Each row of a before or after table is a point. One or more steps were done to the points. Then noise was added and the rows were shuffled. The steps act on how far a point lies along the listed directions, d1 being the first. Name the steps. A step turns or swaps two directions, mirrors them in a line or flattens them onto one, adds a multiple of one to another, or multiplies one. Angles are multiples of 10 degrees, from the lower direction toward the higher: turns from -170 to 170, lines from 10 to 170 but not 90. Use the fewest steps. Two steps may share a direction if one is a turn and the other turns, adds or multiplies; they go together, in the order done. Otherwise the lowest direction goes first.

Directions:
(1): [ 25  43 -14]
(2): [ 45 -22  15]
(3): [-6 19 48]
Before:
[[-15 -19  12]
 [ 18  15 -48]
 [  8 -56 -22]
 [ 15   6  20]
 [ 25 -30 -21]
 [ 26  41  27]
 [ -2 -30 -31]
 [ 38  36  14]
 [-31 -60 -48]
 [-21 -56 -11]
 [ -5  37  13]]
After (11 x 3):
[[ 20  17 -43]
 [-37  18  16]
 [-28  -2  30]
 [-49  -4  30]
 [ -6 -26   1]
 [-39 -28  38]
 [  1   2 -26]
 [ 38   1 -16]
 [  4  47  24]
 [ 17  36 -47]
 [-37 -15  69]]
Steps: turn d2 and d3 by -160 degrees

Directions:
(1): [-23   7 -10 -38 -31 -48]
(2): [-44  -2 -27 -27  38  23]
(3): [  6 -34 -32  28  27 -41]
(4): [ 23  33  24 -20  46 -26]
(5): [-44  32  17  44   2 -15]
Before (13 x 6):
[[-23  -7 -11  19  80  11]
 [-65  20  31 -19   2 -21]
 [-38  -1  16  15 -58   7]
 [ 22 -59 -27  -7 -16 -54]
 [ 21 -39 -31  14  -7  26]
 [-29 -43 -54 -13  33 -11]
 [-35 -25 -36   5 -16 -41]
 [  2   6  -7 -50 -19  -1]
 [ -4  54  26   8   0  -4]
 [ 23   7   8   9  11 -35]
 [  5  41  33 -27 -24 -37]
 [ 37 -36 -29  37   3   6]
 [-33  40  22   5  10  -2]]
After:
[[ 34 -24 -13  18 -46  32]
 [-32  36  15  23  21 -35]
 [-15 -18  -3  20 -48 -69]
 [-13  12  -6   7  72   3]
 [ -9 -65 -34 -14  -8  56]
 [-38  39  41   0   6  37]
 [-30 -33 -36 -33 -52  -9]
 [  8   0 -18 -49  27   8]
 [  1 -20 -17  31  21   2]
 [ -7  39   6  33  37 -25]
 [-58 -10 -23  -3 -20  28]
 [ 32 -14  -5 -16 -46  30]
 [-71  19  24  -2  32 -31]]
Steps: swap d1 and d2; turn d3 and d4 by -70 degrees; multiply d5 by 1.3

Directions:
(1): [ 27  33   8 -26  49  20 -29 -31]
(2): [ 24  64 -12  29 -21 -22 -10  24]
Before, 14 rows:
[[ 12  17  -4   7  -4  -1  -6   4]
 [ 16  15   5   3   2   5 -14   4]
 [ -8 -35  -8 -14  -1   4  15  -6]
 [-24 -28  -4  22 -35 -14  23  24]
 [ 10  -3   3  -7   5   8   0  -8]
 [ -5   8  -4  12 -40 -18  11  25]
 [-15 -56  10 -37  21  26   0 -32]
 [  9  22   7   5  -5  -3 -12   5]
 [ -9  18   6  -3  -3 -11  -1  -4]
 [ -9  15 -12  14 -37  -9  15  19]
 [ -3   7   9  -8   8  -2  -2 -17]
 [-11 -21  -5  13  -6   0  11   5]
 [  9   4  -1   4   1  -3  -3   3]
 [ -6  -8   7  -2   8   8 -13 -14]]
After (14 x 8):
[[  0  33 -14  16 -34 -11   9  19]
 [-13 -49  -5 -23   7  11  15 -14]
 [ 12  32   5  10 -11  -7 -12  10]
 [ 15  27  -5  12  -9  -4  -7   9]
 [ -9 -17   8  -4   8  10 -10 -16]
 [ -7  23   5  -1  -5 -13  -2  -2]
 [  4  26  -5  14 -37 -19   5  25]
 [-19 -22  -1  16 -23  -9  17  16]
 [-30 -95  16 -51  30  38   8 -44]
 [ 17  21   3   8  -3   1 -14   9]
 [  7  -8   4  -8   4   8   1  -9]
 [ -5   3  10  -7   7  -2   0 -17]
 [ 10   8  -2   6  -1  -5  -4   4]
 [-10 -24  -3   8   0   3  10   0]]
Steps: multiply d1 by 0.7; multiply d2 by 1.6

Directions:
(1): [-25 -41 -34  38 -15 -14   2 -24 -47]
(2): [-39  -4  10  16  62 -19 -28 -23  26]
(3): [-22  38 -57 -20 -16 -26  20 -22  28]
(4): [-48   9  17 -21  17  37  52  -2 -25]
(5): [-29 -27  -8   5 -33  53 -24  -3  44]
(6): [-18 -40  38 -36 -29 -46  14  -8  16]
Before:
[[-58 -18  -1   8  46 -11  19 -45 -12]
 [ 42  19  22 -11  -6  15  -7  30 -26]
 [ 28   7 -20  25  17   2 -23  13 -18]
 [-41  -3  17 -24  28 -49  83 -16 -41]
 [ 28 -21  55  -7  12 -34 -24  -9 -28]
 [ 31 -14  46 -23  22 -12  13  18 -36]
 [ 14 -33  -7  35 -25  14 -20   8 -19]
 [-19  20 -24  26   1  41 -12  11   8]
 [-66  -8 -10 -23  17 -41   4 -10  12]
 [-15  -6  60 -33  48  -9  11   8   6]]
After, 10 rows:
[[ 65 -28  -4  86   7  52 -55  30 -23]
 [ -5  54 -57  -7  -1  23  -4 -24   3]
 [ 10  -9  15  42  59  13 -39  30 -44]
 [-23 -26  36  -4  -6 -34  -8   2  15]
 [ 22 -50  26  68  52  11 -60 -15 -27]
 [-12 -33  10   9 -14 -17  15   1 -30]
 [ -8  37 -43 -42 -50  -1   8  -3  41]
 [ 21  69 -64  -3  22 -15 -25  -5  54]
 [-35 -23  -4 -12 -11  18   3  -3  14]
 [ 17  37 -73 -15 -23  14  -4  -4  35]]
Steps: turn d3 and d4 by 160 degrees; add -1.5 times d1 to d3; turn d5 and d6 by 140 degrees; turn d2 and d6 by -20 degrees

Directions:
(1): [-16  -3   8  16  20  13  63  30 -66 -13 -12  11]
(2): [ 19  47  12  42 -25 -38  30  19  14  29  44  -1]
(3): [ 11  24  29 -29 -48  26 -19 -24 -52  42  -3   9]
(4): [ 11  23  -3   2  -5 -42  -8 -41 -20 -57   1  54]
(5): [-52   3  12  33 -20  11 -51  49  -1  -8   3  36]
Before (10 x 12):
[[ 44  -9 -20 -61  22  16 -22 -95 -13  -2 -15 -26]
 [ 27 -24 -27 -10  41 -19  45   4  30 -45  -4 -12]
 [ 21 -14   8  -8 -11  28  61   0 -17  54  24 -48]
 [-19 -34  -4  -3  28  -9  -8 -18  -6  -6 -19 -10]
 [ 48  -8   5 -34  12   7  48 -48 -20  16   2 -20]
 [ 51   2  -7   8  30 -14  86   5 -25   0  17 -23]
 [ 15 -28 -10  19  21 -25  15   5  72   6  19 -29]
 [ -6 -30  19 -45   6  65  -4 -14  -6  24 -32 -24]
 [ 21   3  -4  20  12 -29  20  -5  15 -35  15   7]
 [-12 -29   3 -13  20  38 -21  24  -1  -1 -14 -22]]
After, 10 rows:
[[ 28  -1   8 -48 -14  16  21 -25 -61 -16 -22  20]
 [ 21  -9   6   8  29   3  81   1 -33   4  10 -11]
 [ 15  -2   2  -9   0  -2   0 -28 -26 -39 -10  22]
 [ -2   5  32   4 -11  38  37  26  12  59  11 -37]
 [  0  42  13  46   6   5  70  30 -72  30  26  -3]
 [ 49 -26 -19 -36  42  -1  52 -33 -27 -28 -13 -19]
 [-27 -42  15 -16   6  33  -8  -1 -49 -19 -34  23]
 [  9  -1  18 -14 -14  30 -21  12  -4  37   3 -27]
 [ -8   1  17   2 -14 -12  -7 -22 -32  37   0  -6]
 [  4 -55 -19 -12  36  29  58   6   7   4   1 -49]]
Steps: mirror d1 and d5 in the line at 120 degrees; turn d2 and d3 by -130 degrees; turn d2 and d4 by -30 degrees

Directions:
(1): [ 34 -16  11  29  31  47 -11  27 -31 -28 -43 -16  48  12]
(2): [ -9  43   7  25 -14  24  39  37  22  20  18 -71  -3 -10]
(3): [-15  30 -48  15  51   9  35 -60 -12  13 -31  -6 -10   5]
(4): [ 54 -31  20 -29 -11  30  58 -22   0   2  15  -1 -28  41]
(5): [ 49  14 -59 -40  10  -8 -20  27 -43   7  25 -20 -12 -21]
Before, 9 rows:
[[ 26  21  -6  19  13  27  18   8 -12  20  15 -44   2  -6]
 [ 15 -18  11  -5  -7   2 -22  14 -19 -11   0   4  21  -8]
 [  8 -11  -5   7   2  17  30   3   6  -1   2 -14  -9  10]
 [-26   6   4  16   5   6 -17   6  11   8 -11  11   7 -11]
 [ 32 -27  17 -20  -2  14  31 -17   2  -4   0  24 -13  20]
 [ -6 -12  19 -21 -20 -28 -12 -19  20  -5   9  33 -25   1]
 [ 11  -3 -27 -23   8 -21  -2 -29 -19   9   5  28 -10  -4]
 [-33  10  44  16 -24  -3  12  -7  32  -4   3  16 -10   6]
 [-19   0  30  20 -11   9  31 -11  37   7   2  -7 -11  19]]
After, 9 rows:
[[-39  -1  26  27   1  10 -12   4  24   6 -15  20  11  -6]
 [ 27 -22   4 -18  -5   3 -21  15 -30 -10   8   4  15  -8]
 [  1  -9  -7  11   9  20  29  -1   8   0  -3  -8  -6   8]
 [-69  -3  96  49 -32   9  37 -31  67 -10 -18  26  -1  26]
 [ 19 -20  16 -15   5  14  40 -34   6  -1  -9  28 -13  20]
 [ 24  10 -52 -39  11 -26 -12 -16 -35  11  16  18 -16 -18]
 [ 44  26 -30   8  23  25   7  20 -33  22  20 -48   5 -17]
 [-56  -8  70  50 -14  15  44 -30  65   1 -20   7   0  35]
 [-18  -9  35 -17 -25 -23   2 -27  35   1   4  33 -30   7]]
Steps: turn d1 and d2 by -10 degrees; turn d3 and d4 by -20 degrees; multiply d5 by 2.5

Directions:
(1): [ 51  16  26  -6  35  15  30  -7  86   2 -30 -33  20  24   1   2 -23  23
 -24   4]
(2): [-30 -62  -7 -14 -27  16 -62   0  42   1 -18 -42   1 -14   2 -37   9 -17
 -14  49]
(3): [-33  -8  -2 -51 -13  23   4 -12   4 -43  30 -23  17  43  33 -29 -12  -8
  -7 -77]
(4): [ 48 -60 -21 -49  48 -41 -14   0 -17   8  10   5  -5  18 -30 -20 -23  16
  46  -5]
(5): [ 16 -19 -29  61  -1 -23  -4 -47  30 -32  74 -16  25  14  -6  29   6 -24
  10  10]
(6): [ -7  -7 -37   1  -4  53  50  28   7  41   4 -39  12   0 -51  -2  41 -25
  42 -17]
Before:
[[ 34 -22 -12  -6  23 -18  -2  25 -31  37 -34  27 -19 -20 -41  -9  -9  16
   27  24]
 [ -3  26  12  31   6  -8  -6 -27  20 -46  28  13   5   1  26  16 -16 -16
  -31  10]
 [-24 -16 -16  -9 -17  20   7  36 -26  50 -33 -13 -17 -21 -35 -24  40 -12
   21   1]
 [ 21  17  12  24   5 -31  13 -25  23 -12   9  14  10   9  12  13 -21  15
  -32  25]
 [-12  16  -4  -9  10  10  18  33  -4  40 -34  10 -20 -11 -35   4  20  -3
   -3   6]
 [-24  42  15  48 -33 -19 -15  -8   3 -26 -10  24   0 -11  30  16  -4   8
  -40  29]
 [ -8   3   4  18  -5  -8   0   6  32 -11 -15   4  18  14  -3  -7   2   6
   -7  -9]
 [-12  18 -27  -5  -6  36  22  19  -2  20  -1 -31  18   6 -27   0  23  -9
   21 -33]
 [ -9 -11   4   1  -7  19 -10  17  -6  25  -8   7 -10 -24 -26  -8  13  -4
    4  34]
 [-14   5 -16 -31  11  10  20  24   0  20 -14 -13  -3  -5  -7 -11   7  -8
   17 -27]
 [-10   9  -8  -6   7 -14  -2  18 -53  14  -9  45  -7  -3   7  -5  -3  22
    9   6]
 [-54 -49 -32 -26 -33  -8 -25  44 -95  41 -14  23 -20 -31 -29 -27  21  -7
   34  26]
 [-34  33   5  76 -15 -11   5  -7 -25 -16  25  26  -5 -25  11  30  20 -14
   -7  13]
 [ 27 -42 -25 -21  24  -2 -10  14 -44  49 -15   8  -9 -35 -37 -19  18 -12
   45  27]]
After:
[[ 33   4  -2   0  28 -10  27  30 -11  55 -45   8 -13 -10 -39  -7   9  18
   22  10]
 [-23   3   2  21 -20   0   2  11  13 -10 -17   8  16  12  -1 -10  10   1
   -9  -9]
 [ 30   4  -8 -11  37 -26   8  -2 -16  -3  10  34   7  23   5  -1 -19  36
   13  -9]
 [-17  -1   6   9   2   8 -16 -24  44 -47  19 -12   9  14  28  -3 -15 -23
  -30   4]
 [ 11  21  24   7  -2 -16  -8 -14  54 -41 -16  -2  18  23  32   3 -32  22
  -44   9]
 [ 15   3  21  -9  14   1  -4  16  -6  20 -23  19 -10 -18 -20  -2  -8  15
  -10  37]
 [ 61 -40   4 -61  58 -32  21  37 -23  47 -44  19  -8   8 -45 -16 -35  46
   30  11]
 [ 39 -21 -13 -20  31 -26 -13  11 -58  41 -23  37 -16 -35 -23  -5   0   4
   36  35]
 [ 37  -9  23  29  39 -24  -1 -21  68 -21   2 -15  15  13   5   2 -19  13
  -20  23]
 [  7  35   3  10  25 -15  22  18  -3  30 -22  28 -23  -8 -25  21  12   4
   -7  13]
 [-26   9   4  18 -24 -22  -8 -26  12 -28  26   3  10   4  30   0  -7  -5
  -37  12]
 [ 11  18 -21  20   3  23  26  23   8  31  -8 -28  16  -4 -40  16  22  -7
   24  -2]
 [  0  15 -17  -5  10   0  31  25 -11  25  -6   1  -3 -14 -15   6  11  -5
   19 -19]
 [ 24  -6  -6  14  10 -43 -14   8 -58  12 -11  53 -23 -19 -19   6 -12  17
   17  14]]
Steps: mirror d1 and d4 in the line at 120 degrees; turn d2 and d5 by -50 degrees; turn d3 and d6 by 40 degrees
